Each row of a before or after table is a point. One or more steps were done to the points. Then noise was added and the rows were shuffled. The steps act on how far a point lies along the listed directions, d1 being the first. What was done? A step turns or swaps two directions, mirrors them in a line or flattens them onto one, adds a multiple of one to another, or multiplies one. Angles are multiples of 10 degrees, from the lower direction toward the higher: turns from -170 to 170, lines from 10 to 170 but not 90. Use the fewest steps. Two steps may share a direction if one is a turn and the other turns, adds or multiplies; they go together, in the order done. Otherwise the lowest direction goes first.
(in the rows, 128 means zero)

Directions:
(1): [167 165]
(2): [ 91 167]
Before (13 x 2):
[[117 179]
 [110 169]
 [138  81]
 [155 124]
 [136 161]
 [190 153]
 [149  99]
 [ 89 139]
 [141 172]
 [148 200]
 [100 155]
 [109 123]
 [152 148]]
After (13 x 2):
[[103 124]
 [152  95]
 [104 246]
 [122 109]
 [156  63]
 [148 198]
 [100 155]
 [112 201]
 [144 136]
 [115 182]
 [ 98 200]
 [130 171]
 [101 180]]
Steps: add 1 times d1 to d2

Directions:
(1): [ 69 134  90  99]
(2): [113 160 185  91]
(3): [166 180  94 105]
(4): [153  83 124  72]
Before (10 x 4):
[[199 108 139 163]
 [107 167 104 193]
 [ 88 102 144  66]
 [ 97  42  80  56]
 [128 111 139 125]
 [111  64 135 129]
 [177 174 103 146]
 [138 108 123 164]
 [165  87 111 174]
 [128 230 120 157]]
After (10 x 4):
[[124 113 134 123]
 [110  63 135 130]
 [132  93  92 163]
 [122 112 115 161]
 [157 179  89 140]
 [124 163 113 198]
 [117  97 163  73]
 [137  32 104  67]
 [138 123 103 145]
 [143 229 127 160]]
Steps: flatten d1 and d4 onto the line at 80 degrees

Directions:
(1): [ 82 139  96 204 151 152  97 154]
(2): [198  88  89 155 126 101  83 114]
Before (14 x 8):
[[135 117 144  95 108 113 140 119]
 [166 115 160  53 124 103 152 112]
 [207  90 117 100 116 111 106 110]
 [176 138 123  93 109 123 141 107]
 [ 82 149 130 129 132 167 136 142]
 [126 130 145  87 112 112 138 127]
 [165 127 149  74 103 106 138 116]
 [147 129 149  82 124 129 151 121]
 [124 117 100 159 147 133 102 119]
 [194 103 133 100 135 107 120 108]
 [ 95 138  52 249 153 138  87 167]
 [186 115  89 154 123 110 100 105]
 [150 120 133 120 124 111 142 109]
 [156 109 149  94 118 114 144 122]]
After (14 x 8):
[[155 112 122 109 113 102 114 123]
 [154 103 120 123 112 108 112 119]
 [149 117 116 150 133 114 125 116]
 [114 140 150  81 117 152 154 124]
 [178 129  91 142 119 126 109 114]
 [161  99  82 179 140 136  72 136]
 [ 11 194 132 164 144 167 174 176]
 [184 108 108 130 114 100  95 122]
 [169  96 120 136 125 112 112 126]
 [ 87 137 121 146 148 148 126 127]
 [178 110 121 113 126 118 120 119]
 [200  87 108 118 135  92  96 115]
 [118 144  86 194 141 142 102 130]
 [169 104 101 167 153 121  87 127]]
Steps: turn d1 and d2 by -70 degrees

Directions:
(1): [116 171  95 207  89  90  89 112 166 141 111]
(2): [145 111  99  88 159 149  96 133 181 176  54]
Before (12 x 11):
[[122 149 122 181 105 102  84 123 144 172 135]
 [ 95 177 105 249  54  64  98 100 123 112 150]
 [125 138 162 127 120 108 148 132 120 124 135]
 [134  82 189  43 172 159 179 147  62 106 184]
 [163 111  72 112 152 149  98 141 204 183  43]
 [144 104 172  99 124 120 205 123  64  79 216]
 [ 76 176 119 235  85 104 112 102 122 115 166]
 [133 132 110 131 138 128  78 135 174 159  73]
 [ 93 118  99 144  91 136 136 110 125 153 122]
 [115 139 110 141 107 119 115  79 176 177  89]
 [107 151 128 174 111 132 129 132  98 110 180]
 [123 118 122 113 101 140 112 115 124 145 136]]
After (12 x 11):
[[ 91 171  85 215 104 113  76 103 179 162  95]
 [ 99 111  98 134  99 141 133 114 133 162 108]
 [168  73 111  47 182 180 141 155 155 161  74]
 [127 114 121  93 133 143 128  90 169 183  80]
 [133 132 110 142 128 119  78 129 160 191 106]
 [113 162  66 210  82  84  56 103 188 168  66]
 [128 150 147 184  78  78 178 105  85  77 218]
 [107 159 106 190 105 126 104 127 131 133 148]
 [125 121 123 114 102 142 115 115 120 143 138]
 [122 143 156 141 114 102 141 128 130 126 129]
 [142 107 131  81 161 154 102 143 152 152  83]
 [108 129 188 134 119 115 176 131  47  75 234]]
Steps: turn d1 and d2 by 50 degrees

Directions:
(1): [125 203 150 131 102  89 218  81 157 136 107 148 124 132]
(2): [120 194 169 110 179 124  99 150 102  86 176 190 114  92]
(3): [ 33 113 157  74 155  90 133 145 110 117  85 111 171 152]
Before (8 x 14):
[[ 95  35 103 122 123 135 101 163 113 127 103  66 171 187]
 [ 90 226 154 111 128  90 215  79 155 107 118 204 148 101]
 [ 59 138 126  80 131  68 203 101 116 125 126 120 159 131]
 [110  33  84 125  84 149 118 134 169 182  78  49 160 191]
 [135 173 150  92  82 112 220  83 161 157 112 101 104 137]
 [140 131 115 132 123 110 152 110 142 135 107 122 131 141]
 [146 148 162 116 195 146  54 175 104  75 178 190 109  73]
 [112  36  98 132 112 144  88 155 123 128 123  79 150 136]]
After (8 x 14):
[[126 217 178  79 123 110 189 107 139 126 148 147  94 110]
 [142  53 122 123 177 168  20 185 105 101 151 132 127 100]
 [ 92 161 125  93 147  88 178 111 110 111 168 150 138 107]
 [123  62  93 146  77 125 150 121 149 151  97  72 152 148]
 [122  78  98 144  84 123 168 119 144 146  87  67 158 190]
 [141 158 131 128 132 105 154 112 138 125 116 138 127 132]
 [120 119 107 136  58 115 203  88 194 185  69  81 150 187]
 [ 99 212 160 104 182 120 127 127 117  73 168 231 139  72]]
Steps: turn d1 and d2 by 50 degrees; multiply d3 by 0.4

Directions:
(1): [180  86  63  85 126  61 140 150 101 192 121 133  84 154 125 121 137 159
 175 180]
(2): [147  86  92 177 208 134 143 124 151  97 158 159 198 123  54 139 137 117
 172 153]
(3): [151  93 109 109 131 144  97 152 199 151 144  76  81 121  99 139 173  29
  96 115]
(4): [ 82 163 112 132 145 134 116 125 132 100 162 159  97 172 164  71  93  62
 135 223]
Before (10 x 20):
[[140 114  90  93 135 131 122 161 143 165 157 147  88 157 116  96 144  93
  123 180]
 [169 110 120  72  31 113 102 134 100 181  95  61  62 106 152 133 168 174
   71  80]
 [113 147 113 121 122 122 119 138 141 144 153 152  65 164 177  76 110  71
  128 243]
 [ 66 204 127  99 118 138 106 142 141 107 174 118  69 185 210  60  83  50
  102 214]
 [100 141 147 162 151 146 154 117 127  89 117 151 139 127 164 107 123 181
  141 133]
 [124 152 122 128  97 122 101 148 155 166 129 130  44 135 150  98 145  86
  104 177]
 [ 81 169 183 161 150 205 138 111 152  55 162 105 155 102 157 127  97  56
   71  95]
 [108 148 121 156 147 150 106 110 119  72 162 144 132 153 133  85 107  99
  135 177]
 [ 94 201 158 176 139 172 172  95  85  85 122 171 214 127 147 102 106 187
  153 154]
 [ 67 181 156 184 158 137 151  93  80  92 143 203 185 145 188  77  52 200
  153 174]]
After (10 x 20):
[[101 164 136 134 114 147 101 113 111  84 149 130 104 154 163  82 102 106
  116 167]
 [137 120  99  81 115 129 120 160 135 174 146 137  73 155 131  99 144 100
  111 168]
 [ 99 145 149 158 146 146 154 117 125  89 115 151 134 128 169 106 123 179
  137 133]
 [198  71 107  98  69 114 115 133 112 174  98  66 115  85  95 162 188 196
   93  54]
 [ 63 196 168 165 128 134 144  95  74 103 131 193 160 144 213  76  50 206
  137 160]
 [136 148 135 116  77 119 101 150 148 182 112 115  42 121 151 117 156 112
   93 138]
 [120 159 138  93  75 117 114 140 128 169 126 124  36 153 203  90 117  99
  102 198]
 [ 89 212 161 169 127 171 171  94  80  87 121 168 200 132 164  95 103 183
  147 158]
 [ 82 172 190 152 135 203 137 112 147  63 153  99 146  99 167 130  99  63
   64  83]
 [ 82 209 159  68  59 132 102 146 126 143 136  80  43 162 236  86  99  97
   71 142]]
Steps: turn d2 and d4 by 40 degrees
